Each row is a point. Each copy is the shape, with its points in the same order, stretched, turned, moved and blurred by noise. Is it also mirrored, or only turned?
In the rows, zero is written as 128.

Shape (6 x 3):
[[137 128 101]
 [ 84 101 167]
 [197 137  72]
 [107 102 140]
 [129 144  89]
 [172 164 110]]
Copy 1 (6 x 3):
[[134 146 142]
 [ 81  97  39]
 [177 166 214]
 [106 122  83]
 [112 160 155]
 [129 125 183]]
Copy 1 is: only turned
Copy 2:
[[139 136 134]
 [ 21 102 134]
 [231 134 121]
 [ 69 111 143]
 [144 157 131]
 [187 140  92]]
Copy 2 is: mirrored

Shape, 10 rows:
[[141  64 116  73]
 [116  58 143 163]
 [123 114 133 108]
 [133  77 111 193]
 [101 125 108  75]
 [138 153 119 133]
 [106 111 148 192]
 [174 184 190 147]
 [153  94 124  74]
 [127 192 132  90]]
Copy 1 (10 x 4):
[[ 77 201 195 107]
 [ 63 173 136 207]
 [114 176 144 123]
 [ 41 141 107 178]
 [114 195 114  77]
 [130 135 126 116]
 [ 97 139  94 211]
 [222 107 164 173]
 [112 188 197 103]
 [184 138 104  85]]
Copy 1 is: only turned
Copy 2:
[[142 177 186 129]
 [103 111 154  73]
 [102 140 146 138]
 [131  72 136  56]
 [111 185 125 156]
 [119 100 117 127]
 [ 82  73 115  76]
 [ 97  55 126 156]
 [140 162 179 149]
 [103 129 104 187]]
Copy 2 is: only turned

Shape (7 x 4):
[[133  75 118  97]
 [114  94 172 132]
 [ 99 109  72  93]
 [181 132 190 130]
 [162  98 163 219]
 [112 166 154 127]
 [ 65 155 164  85]]
Copy 1 (7 x 4):
[[127  59 155 103]
 [ 87  92 117 104]
 [152 129 186 128]
 [117  97  58 127]
 [ 64  97 100 176]
 [124 188 110 135]
 [124 183 130  86]]
Copy 1 is: mirrored
Copy 2 (7 x 4):
[[109 104 147 160]
 [151  88  99 143]
 [ 99 113 160 112]
 [187 135  83 180]
 [226  86 146 210]
 [167 131  89  91]
 [130 124  55  47]]
Copy 2 is: only turned

Shape, 10 rows:
[[142  82 143 109 145  97]
 [ 73 177 158 166  67  99]
 [160  87 141  92 125 133]
 [ 85 145  96 117 161 184]
 [114 171 130 161 131 141]
 [113 152 169 140 126 132]
 [112 154 146 199  87 139]
 [171 119 125 112 110  82]
 [144  72 104  79 141 150]
 [125  82 118 117 149 106]]
Copy 1 (10 x 6):
[[124  79 163  90  82 138]
 [106 107  55 161 145   7]
 [152  73 173  67 110 118]
 [152 156 170 196 176 112]
 [100 150  82 150 156  95]
 [ 79 119 111 111 133  77]
 [120 155  49 133 124  42]
 [144  50 108  81 124 134]
 [189  83 208 114 121 135]
 [150 102 167 127  88 138]]
Copy 1 is: mirrored
Copy 2:
[[139 145 130 141  81 133]
 [184  74 142  85 161 160]
 [118 124 129 167  91 134]
 [ 94 134 112 106 178  75]
 [115 108  92 101 155 143]
 [142  88 101 113 115 135]
 [116  71 136  92 148 180]
 [137 149 122 159 108 165]
 [106 147 142 163 112 100]
 [130 151 138 125 108 119]]
Copy 2 is: mirrored

Shape:
[[105  81 177 180 161  59]
 [114  79 183 181 210 114]
 [147 148  87  88 134 134]
 [130 109 101  71 116 146]
 [117 131 110 130 124 128]
 [166 120 128  89  85 137]
 [154 129 140  70 147  50]
 [158 121  65  85 151  70]
 [113 126 158 134 168 150]
 [165 166 109 102 110 120]
 [ 63 104 183 159 182  82]]
Copy 1:
[[ 82 105 185 152 180 110]
 [ 91 132 205 143 144 180]
 [154 113  92 123 131 144]
 [164 134 114 129 106 109]
 [122 116 110 138 122 125]
 [182  61 117 130  98 112]
 [165  99 120 178 193 124]
 [138 126  94 121 226 123]
 [117 127 153 160  92 170]
 [152  54  89 149 141 132]
 [ 73 168 175 180 139 122]]
Copy 1 is: only turned
Copy 2, 11 rows:
[[ 70  17  93 199 146  89]
 [ 72  62 111 247 126 124]
 [174 200 180 135 173 129]
 [131 203 160 113 164 125]
 [137 148 142 122 139 120]
 [116 164 200  77 174 132]
 [131 134 137 148 233 100]
 [143 168 177 166 191  77]
 [132 132 134 176 136 165]
 [182 167 191 102 175 143]
 [ 97  48  67 219 137 130]]
Copy 2 is: mirrored
Copy 3:
[[159 101  94 207 222  83]
 [161 117 157 195 210 119]
 [158 158 142  81  71  96]
 [145 166 148 101  34 120]
 [154 124 127 107 120 116]
 [102 178 134 101  82 105]
 [149 165 121 165 117  25]
 [209 195 108 111  92  61]
 [131 114 162 147 123 118]
 [133 152 127  99 113  69]
 [143  71 118 195 189  91]]
Copy 3 is: only turned
Copy 4, 11 rows:
[[162 119 134  54  62 189]
 [109 145 151  63  70 190]
 [125 166  83 156 136 108]
 [157 170  74 165 116 135]
 [130 135  98 144 123 137]
 [161 146 116 187 149 131]
 [205 184 104 103  95 128]
 [182 158  73 123  56 101]
 [ 96 164 128 110 139 162]
 [140 143 117 165 161  98]
 [131 147 125  39  98 203]]
Copy 4 is: mirrored
